Every row gives one point. To make a cloud, some directions were put in groups of two or more. Within a group, all points are equally far from the middle, so they leave a hole (a ring in 2 directions, a hollow ball in 3). The other directions are filled evenly. Then the cloud was stretched, turned, moved and blurred a little. How many holes are there, and how many directions does each take, smallest first?

Cloud (13 x 2):
[[-24  15]
 [-37 -45]
 [-28 -13]
 [ 32 -51]
 [-15 -45]
 [ 82 -52]
 [ -3   2]
 [-13  -5]
 [-19   8]
 [ 21  36]
 [-41 -29]
 [ 19 -43]
 [ 61 -25]]
Holes: 0

Cloud:
[[ 48 -40]
 [ 50  19]
 [ 54   6]
 [-27 -19]
 [-26   0]
 [ 44  28]
 [-27  -4]
 [ 27 -62]
 [ 50 -37]
 [ 37 -55]
 [  6  41]
 [ -5  35]
 [ -8  32]]
Holes: 1 (2)

Cloud, 22 rows:
[[ -3  53  21]
 [ 21   6 -58]
 [  5 -64   9]
 [ 34 -21  36]
 [ 28  48 -45]
 [ 29 -30 -38]
 [-53 -14  23]
 [-30  19 -50]
 [ 49 -29   0]
 [-28 -25 -36]
 [ 28  49 -45]
 [-52  -3 -21]
 [ -9  11 -58]
 [-17 -60  25]
 [-27 -56  22]
 [ 16  -1 -57]
 [ 41 -41 -11]
 [ 53   3 -23]
 [-44  20  30]
 [-19  17 -55]
 [ 52  19 -22]
 [-52 -20  22]]
Holes: 1 (3)

Cloud:
[[ 31  11  56]
 [ -5  42  66]
 [ 59  15  52]
 [-15  23  -4]
 [ 29  30 -46]
 [ 14  20  73]
 [ 25  36 -51]
 [ -1 -15  23]
 [-26  14  65]
 [ 35 -23 -33]
 [ 21 -12  75]
 [ 14  -2  12]
 [-22  -3 -45]
 [ 48   6 -57]
 [-14 -11  31]
 [ 31 -12  67]
 [-16   9  -4]
 [ 10  44  14]
 [  4  10  54]
 [ 21  37  74]
 [-29   6  20]
 [ -2   5 -69]]
Holes: 0

Cloud (32 x 4):
[[ 25  -6  48  47]
 [ 22 -14   4  59]
 [ 20   4 -46 -30]
 [ 30  36  63   8]
 [-59   1  22  20]
 [-11  54  -4 -46]
 [-13  57  13 -46]
 [ 48   8  35 -54]
 [ 61  33 -21 -18]
 [ 57  36  43   9]
 [ 51  34  26  37]
 [ 37   6  35 -60]
 [ 38  57 -11  18]
 [ 24   4 -45 -30]
 [-15  63  25 -34]
 [ 25 -23 -42 -10]
 [ -4  49  30 -51]
 [-56 -12  24   9]
 [ 12  26  67  20]
 [-11   6  66  27]
 [ 32   6  46  48]
 [ 55 -29  16 -42]
 [  1 -46  38 -14]
 [-31 -28  19 -37]
 [ 39  25  53  32]
 [-49  26   2  40]
 [ 38 -47  21 -24]
 [ 29 -41 -15  24]
 [ 18 -50  32 -11]
 [-24  19  63  22]
 [ 10 -45  33 -27]
 [-31 -10 -24  34]]
Holes: 2 (2, 2)

Cloud:
[[ 29  25  -2  66]
 [  3   1 -60  38]
 [-19 -40 -44   5]
 [-46  44   0  27]
 [ 41   9 -38  72]
 [  1 -58  22  40]
 [-40 -48 -27  21]
 [ -1  24 -52  35]
 [-16 -38 -45   5]
 [ 52  -7 -38  67]
 [ 55 -24  -2 -26]
 [-37  41  19 -11]
 [ 15 -74  48 -11]
 [-64 -10   9   4]
 [  9 -71  18  36]
 [-40 -41 -11  43]
 [  1   0 -60  34]
 [ 55   8  27   9]
 [-18  -2  55 -39]
 [-25  52  -6   6]
 [ 31 -60  -3 -38]
 [  4  24 -54  48]
 [ 24  15  21  53]
 [-25  52 -10  11]
 [ 39   5   3 -26]
 [ 17 -19 -24 -27]
 [ 68 -14   5  -6]
 [-58 -33  -1  -2]]
Holes: 2 (2, 2)
